Each row is a point. The window is the flat piece filled in between its corners: a triangle in 3 columns, a solid with four corners in 4, and so on. A path goes straight from each point to the next, and from the last back to the first. List the points from which the path goes on through the window.

Window:
[[  8.2  25.3 -16.1  33.3]
 [ -0.6   1.0  44.2 -26.7]
 [-33.7  11.9  -1.4  16.0]
 [ 11.3  -1.9   7.2 -14.2]]
Path:
(1): [  9.2  23.1  15.5 -20.9]
(2): [ 12.7 -17.7  18.1  11.9]
(3): [-25.4 -10.5  11.0  31.7]
(4): [-29.9  21.3  -4.6   4.9]
(5): [ -5.6  37.4  16.1 -21.8]
(6): [-12.5  -3.4  24.1  -3.9]
(7): [ 18.1 -15.7  -2.3  10.2]
(8): [ -2.7  30.3   7.5 -15.0]
(9): [ 1.9 24.1 -8.2 -2.6]
(10): [-19.3  -9.5  -7.8  24.5]
(11): [ 13.3 -27.9  16.8  -2.6]
(12): [  4.2  12.4  11.9 -17.8]
Through the window after points: 3, 5, 7, 11

Window, 8 rows:
[[-18.1   4.2  57.0 -13.6 -14.0  -1.7 -22.1 -10.9]
 [ -4.5 -10.2   4.4  34.1  18.9  21.7  -0.4   4.2]
 [ 48.2   7.3  16.6   5.1  17.4   8.7  -0.1  -2.5]
 [ 35.5  31.4  -3.8 -25.7 -10.8  -4.7 -32.7  -8.7]
 [  5.7 -15.9   5.2  18.5 -14.1 -43.0  13.7  11.3]
 [ 17.5 -23.4 -16.5  20.3 -28.2   6.7  28.7  18.6]
 [-37.2  -7.6  15.3   6.5   6.8  10.1  35.9   3.8]
 [-25.9 -31.2   1.5 -15.7  12.0 -23.8  -3.4  17.6]]
Path:
(1): [ 23.6  -1.9  -2.8  -3.3 -12.3  -1.6 -15.2 -32.1]
(2): [ 16.6  15.4   2.9 -10.8  -4.8  -5.2 -13.8  11.5]
(3): [-3.4  9.0 18.0 24.7 -5.9  5.1 12.2 42.9]
(4): [  9.4 -30.2  -9.0  11.6  -4.6  11.1   4.8 -22.1]
(5): [  8.7 -29.6  -8.0  15.1 -26.9   4.3  29.5 -23.9]
(6): [  7.6  -9.0  -1.7  13.8 -10.4  -7.7  13.9  32.7]
(7): [ 4.5 -7.6  2.7 16.0 -5.2 -1.8 12.2 34.5]
(8): [ 10.5 -27.9 -13.1  -3.4 -21.8  -7.3  13.3 -17.0]
(9): [  0.2  -8.7  23.3  -4.7   2.7  -0.7   1.0 -30.9]
(10): [ -0.4  19.7  27.4  -8.8  -4.8 -11.5 -27.1  24.3]
(11): [ -8.5  -7.0   7.3   8.0 -10.3  -4.8  10.0  27.6]
(12): [ -9.6 -27.2 -15.3   4.0 -16.2 -10.8  20.2 -25.5]
Through the window after points: 1, 3, 5, 7

Window, 9 rows:
[[  2.1 -19.4  36.0  -4.1  -8.8  -4.7  20.5  11.9  27.4]
 [ 38.2   5.8 -33.7  16.5  -3.8 -18.0   0.5 -17.3  -4.4]
 [-34.1   3.2 -10.3  23.5  37.4  13.4 -16.8  -1.8   5.9]
 [ -0.3  -8.9  20.7 -17.6   8.3  15.2  38.0 -35.4  20.4]
 [-20.2 -16.7   9.3   6.8  28.2 -24.4   1.0  -0.6 -19.5]
 [-10.5  -7.4 -19.4  15.2  -5.3 -14.1 -20.8 -41.6 -14.0]
 [  3.9  28.0 -24.4 -13.5 -31.5 -32.2  -0.9  23.1 -13.5]
 [-53.2 -37.4  -1.4  44.3  -3.5  26.8  32.5 -33.8  -1.7]
 [-22.0  -2.2   2.8   1.5  -8.3  23.1  -4.1  26.1 -21.7]]
Path:
(1): [-16.3 -20.1 -10.3  -2.5  11.2   5.4  12.2 -14.7   2.8]
(2): [-27.8 -31.8 -29.6 -14.7  -0.7   1.2  -8.7   4.5  -7.2]
(3): [-11.1  10.7  19.7  17.1   7.5  12.0   7.0   3.6 -10.4]
(4): [  4.3   9.6   9.8  18.0  -1.4  -0.4  17.8 -12.3  -2.1]
(5): [  3.9 -26.7 -31.0  -8.9 -14.0   8.5  -2.7  -5.2  16.1]
(6): [ -3.5 -21.8 -26.5  -2.1  -4.3   1.0   3.8 -12.5   7.1]
(7): [  2.5   7.1  -6.9  30.3   2.7  -2.3   5.8 -10.7 -12.5]
(8): [ -6.2  27.3   7.4  31.7  24.9 -18.1   5.7  -7.0 -32.9]
(9): [ -7.0 -29.9  -8.4  -2.0   6.8 -13.6   1.8  -7.5   1.0]
(10): [  2.1 -15.8 -19.6  -8.8   3.4 -16.3  -3.4   9.0  -3.4]
(11): [  3.7  24.9   6.2   5.8   1.1 -16.7 -11.4 -10.8 -17.0]
(12): [ 16.0   7.2  35.8  44.9  26.5  -7.6  -8.2 -19.1 -16.8]
Through the window after points: 2, 6, 8

Window, 11 rows:
[[-19.2  17.7  23.7 -16.1 -12.8  13.0 -12.2  10.7   2.7  33.1  -0.1]
 [ -1.3   0.4   1.2 -35.8  13.3   4.1 -10.0 -12.7  15.1   1.6 -10.6]
 [ -1.6   2.3  17.0  15.7  -0.1   5.7 -15.7  -2.8 -26.8   2.6 -33.3]
 [ 31.9  -1.4  20.9 -33.2 -20.4  11.6 -17.4 -14.3  -5.7  14.4   2.3]
 [ -8.9 -12.8 -14.9  22.6   5.7  46.6  -0.1   9.7 -16.5  24.0 -14.4]
 [ -1.2  -3.1  29.2 -40.3 -22.4   8.1  13.9  -3.2  26.8 -19.0  19.1]
 [ -5.4   5.3   4.3   4.8 -20.4  12.2  10.1 -17.6  22.0  23.3 -18.0]
 [ 10.8  17.1 -60.1  66.9  -4.2   0.7  -4.5  32.8   4.6   4.9 -16.1]
 [ 18.6 -19.9  -8.6  14.3   9.8  -7.5  11.5  19.8 -23.1  28.6 -20.2]
 [ 18.1  12.4  -3.3  46.9  32.4  18.9   1.5   6.4  -6.7  19.0 -13.1]
 [ 13.5  18.3 -32.5  25.4  11.2  -0.5  17.3  -2.2 -35.3   9.5  -7.6]]
Path:
(1): [ -5.5 -12.1   1.5   7.8  -0.5  -0.1  -6.2   1.8   2.7  21.4  -5.4]
(2): [ -5.7 -20.7  -8.0  13.2  -3.8  -3.7 -16.1 -16.9 -20.4   6.9  16.9]
(3): [ 17.7  27.1 -23.6  28.0  10.7  31.1  23.7  35.3  -2.8  26.8 -43.4]
(4): [ -2.7  28.4  -3.5  -1.9  -4.2  28.7  13.7  15.6  -3.5  10.9 -34.6]
(5): [ -0.6 -28.7   1.8   6.7  -3.3   4.3 -10.6 -23.6  10.4  19.7   8.7]
(6): [ 1.6 -2.8 -7.6  0.5  1.5  0.7 -1.7 -8.1 -6.7  5.7 -2.4]
(7): [  9.6  20.2   5.3 -14.3   5.6  17.4   8.8   6.3  -0.5   3.7 -18.5]
(8): [ 19.0  33.9   5.4   2.1  -7.4  28.1  -4.0  14.3  -5.1  -2.9 -37.0]
Through the window after points: 2, 4, 6

Window, 12 rows:
[[-24.4  -1.2  24.8 -28.3   2.3 -22.0 -13.9  -1.6  11.0 -10.2   2.9  17.5]
 [ 42.4 -33.3 -21.4 -24.9 -19.5 -10.1  -2.8  30.3  30.6  26.0 -22.1   0.2]
 [-23.2  20.9   8.9 -17.4 -23.0  19.5 -23.1   3.3  19.3   2.0  -9.4  -9.5]
 [-38.1 -18.4  24.9 -27.0  21.7  -0.6  40.1  15.5  -2.1   0.4 -11.5   8.0]
 [  7.1 -12.3 -11.4  -9.9   8.7   4.9  20.3  32.3 -47.9  17.6  17.4  18.8]
 [ -9.0 -24.9   0.0  31.3 -14.6  13.5 -23.5  -9.2 -40.7  -3.9 -27.2  30.4]
 [ -9.2   2.1  -3.2 -32.1  30.1  -3.1  33.4  -0.3  11.8  -1.4  -6.4  20.9]
 [  6.4 -12.8  16.8  19.1  -5.2   5.6 -17.4   9.2  10.5  22.5   0.9   0.9]
 [-28.1 -30.7 -18.2  -4.5   9.7  -0.3   2.6  10.8  17.4  -4.8 -10.9   4.2]
 [ -7.9  -0.5 -24.0 -23.5   3.7   8.4 -50.0 -10.4 -44.1  33.0 -25.0  -0.5]
 [-33.3 -20.1  -0.1 -12.6  -3.8 -11.5  47.6  -6.9  18.5   6.3   0.3   8.9]
 [-32.2  40.2   1.2  15.3  -1.2  -6.3  30.4  20.6 -21.1   2.2  -8.8 -41.0]]
Path:
(1): [-31.2  -5.3  -1.0  -0.1  -2.2  -6.0   8.4  13.1  -2.3  14.0 -13.5   9.0]
(2): [ -5.3  -1.9   3.1 -22.3   4.5  -3.0  29.7  -9.6   1.5 -11.1   9.8 -16.5]
(3): [  3.8 -15.3  -0.2 -16.0   7.9  -0.1  21.5   1.0   7.4 -14.9  -5.4  -3.3]
(4): [-38.9 -14.9  16.6  -7.7  -4.4 -14.7  24.5  28.2  13.0  20.4   1.5  25.8]
(5): [-33.6   7.6  10.2  -7.3  -1.1  -8.1  -0.7  23.6  25.9  42.2 -20.2  29.6]
(6): [ -5.2 -19.1  -8.3  -4.2   1.9   5.5  -7.4   4.4  -6.5   1.7  -4.5  -3.5]
(7): [  4.1 -27.9  19.3 -25.7  -2.6   6.9  14.1   0.3  -2.2 -34.6  -8.0 -22.2]
(8): [-29.2   1.1 -26.0   4.2  10.4  -2.7  -7.4  15.1  -7.7  42.8  -5.9  32.8]
(9): [-25.6  -4.7  13.1 -17.9   6.2  -8.1  20.5  22.1  -1.7  15.5 -14.7  15.6]
(10): [-16.2 -27.7  12.2 -10.0  14.2  18.3  16.6 -12.2   4.3 -19.7   3.7 -23.0]
(11): [-14.5   4.5   2.9 -10.4   4.5   0.7   7.8   7.3 -10.1  -5.7  -6.5 -16.8]
(12): [-33.5  12.4  -1.9   6.3  -5.2 -15.2  -1.7  13.2  -4.3  23.9 -10.3   8.3]
Through the window after points: 1, 5, 7, 9, 11
